Each row of a before or after table is a point. The points were changed in one or more steps. Then noise was added and the rows were shuffled. The steps act on how far a point lies along the listed directions, d1 being the first. What was done? A step turns or swaps two directions, mirrors them in a line or flattens them onto one, adds a multiple of one to another, or multiplies one. Angles are multiples of 10 degrees, from the lower direction toward the higher: turns from -170 to 170, lines from 10 to 170 but not 90. Use the fewest steps. Two steps may share a direction if one is a turn and the other turns, adds or multiplies; they go together, in the order done. Otherwise the lowest direction goes first.

Directions:
(1): [ 32 -23]
(2): [-23 -32]
Before:
[[ 11  23]
 [-50 -20]
 [ -8 -17]
 [-33  24]
 [ 21  38]
 [ 31  17]
 [ 45  23]
 [ 48  -7]
 [  2  34]
 [ 23 -13]]
After:
[[-41 -34]
 [-33  -4]
 [-32  23]
 [ 19  34]
 [-50   0]
 [ 14  -8]
 [-18  14]
 [ 56   1]
 [-19  29]
 [-14 -22]]
Steps: mirror d1 and d2 in the line at 40 degrees

Directions:
(1): [-19 -25  25 -27  48   1]
(2): [ 18 -36  22  32  -4 -39]
(3): [-35   6  22  46   4  28]
(4): [-28  38  23 -10  -8 -42]
(5): [-43 -28 -41   1 -11 -16]
(6): [-10 -23  30 -26 -46  18]
Before (11 x 6):
[[  6 -58   1 -30  -4  17]
 [ -6   1  18  23   3  -9]
 [-41 -13  24   0  28  11]
 [ 10  -9  25 -11  45   0]
 [-29 -37  -7 -21  13  -8]
 [ -7 -11  23   5  -1 -25]
 [-20  18 -50  -4  23  10]
 [-20  21 -43 -11  18  48]
 [-26 -52 -27 -41 -29  19]
 [ -9  11  19 -12   0 -16]
 [-27  -7  34  12   8   4]]
After, 11 rows:
[[ 44  10  29 -19   6  13]
 [ -4  16  -1 -22   2  25]
 [ 36 -28  17  43  -3 -32]
 [  7  19  41  13   7  21]
 [-20  15  49   5   7 -12]
 [ 30  10   9 -31  -7  13]
 [  2 -15   3 -18  -3  30]
 [-10   2  60  36 -31  10]
 [  5   3  17 -23  46  -7]
 [ 23  -6   4  50  10  -9]
 [ 11  16 -13 -19   0   5]]
Steps: turn d3 and d5 by -140 degrees; turn d1 and d5 by -50 degrees; turn d2 and d4 by 150 degrees; add -0.7 times d4 to d6
